Each row is a point. The points of each table are mixes of a few directions, plus a little noise. How many directions does each table use, and how many do they share? Where both have some left over, give the other angles between the two spaces (their principal angles), to ten degrees, smallest first.

First, 7 rows:
[[-7.9 -6.0  0.0]
 [ 8.4  6.5  0.0]
 [ 6.4  4.9  0.0]
 [-8.4 -6.5  0.0]
 [ 0.5  0.2  0.0]
 [ 1.8  1.4 -0.1]
 [-0.7 -0.5  0.1]]
Second (4 x 3):
[[-1.7  2.3 -9.8]
 [ 2.9 -3.9  8.4]
 [ 1.7 -2.0 -0.6]
 [-2.8  3.5  2.2]]
Directions: first 1, second 2, shared 0; angles 90

First (7 x 4):
[[ 0.8  1.5  0.1  1.8]
 [ 0.9  8.3  4.3  0.4]
 [ 3.6 -6.1 -1.0  8.1]
 [ 2.4  6.2  0.6  5.5]
 [-2.2 -4.7  5.3 -7.7]
 [-1.8  0.5 -4.1 -2.2]
 [-3.6 -5.7 -5.1 -6.0]]
Second:
[[ 1.8 -3.8  3.9  2.1]
 [ 1.3 -3.8 -4.9  5.0]
 [ 0.0  8.1 -2.4  1.5]
 [-3.8 -5.5  2.3 -9.9]
 [-4.2  5.6 -5.5 -6.4]
 [ 2.6 -0.2  6.3  2.9]
 [ 2.3 -0.5  0.3  4.8]]
Directions: first 3, second 3, shared 3

First:
[[  2.7   1.0   1.7   7.8   8.8   5.0   5.7   2.5]
 [ -0.6  -1.8  -1.7  -9.9 -14.8  -6.6  -6.1  -5.0]
 [ -7.3  -0.6  -1.9  -2.4   0.8   7.7  -1.2   6.3]
 [ -2.4   1.6   0.2   2.6   9.4  -0.7  -0.7   2.2]
 [  6.8  -0.3   1.6   1.8  -3.7  -4.1   2.2  -4.9]
 [ -0.4  -1.4  -0.9  -3.5  -7.9   1.8  -0.5  -0.5]
 [ -5.0   1.5  -1.0  -1.9   6.3  -4.1  -4.7   1.2]
 [ -4.9   0.5  -1.2  -3.0   1.9  -1.3  -4.0   1.7]
 [  6.0  -0.7   1.3   1.6  -4.7  -1.4   2.9  -3.7]
 [  4.9   0.2   2.0   6.9   3.6   4.2   6.3   0.3]]
Second, 10 rows:
[[  2.0   7.6  -8.4   0.1  -5.9   2.5 -15.0  -2.4]
 [ -2.2  -2.9   6.1   0.1   3.0   1.9   4.8  -0.3]
 [  1.4   5.4  -6.1   0.2  -4.2   1.7 -10.6  -1.6]
 [ -1.0  -3.7   4.5  -0.1   3.0  -0.7   7.1   0.9]
 [  0.0  -3.6   2.3  -0.3   2.3  -2.8   7.6   1.7]
 [  0.2  -3.2   1.6  -0.2   1.9  -2.9   6.7   1.8]
 [  2.3   1.6  -5.6  -0.2  -2.5  -3.0  -2.0   1.1]
 [ -0.1  -5.7   3.9  -0.2   3.7  -4.1  11.8   2.8]
 [ -0.5   5.7  -2.5   0.4  -3.3   5.4 -12.3  -3.4]
 [ -1.7  -1.4   4.1   0.3   1.9   2.0   2.1  -0.6]]
Directions: first 3, second 2, shared 0; angles 60, 70
